Each wall is flat, endless, passes through zero and stands at right angles to its row. A trip goes straight from one point to another. List the walls that it crosses, first one first.
In the rows, zero is written as 128.

Walls:
(1): [102 174 215]
(2): [ 89 141  16]
(3): [157 182 145]
(4): [ 73  71 159]
(5): [ 96 126 138]
Trips:
[ 67 121 131] to [ 89  85 150] => 2
[112  49 183] to [125 142 140] => 3, 4

Walls:
(1): [ 84 118 160  53 136  50 149 130 147 113 115 192]
(2): [133  95  94 119 141 124 140 133 168 215 116 141]
(3): [175 152 158  95 166  89 148 134 115 139 149 161]
(4): [206 121  60 106 142 135  82 151 124 152 128 118]
(5): [168 124 172  95 115 109  95 115 143 201  92 165]
(6): [ 52 154 112 203 138  94 132 125 105 155 156 116]
Trips:
[ 88 102 122 122  98 144  94 123 135 140  86 111] to [105 164 162 161 137 146  52 146 124 168 182  53] => 2, 4, 5
[ 80 112  62 111 133 151 122 137 124 113 141 125] to [ 69 155 157 169 169 167 155 137 120 131  47 109] => 4, 2
[109 152 141 132 152 120 110 133 153  93 149 142] to [197 191 183 104 155  96 132 164 165 133 110 141] => 6, 5, 4
[105 117  90 153 128 144 131 104 159 183 147 162] to [152 176 122 182 105 134 165  93 164 136 119 158] => 4, 3
[147  79 109 120 107 154  43 109  82 129 128  98] to [ 98 125 191 143  71 116 107 160 136 182  93 132] => 2, 6, 4, 1
[ 64 118 120 126 144  87 140 177 120  88  60 113] to [163 117 110 145  93 123 153 149  72 111 124 144] => 4, 1, 6, 3
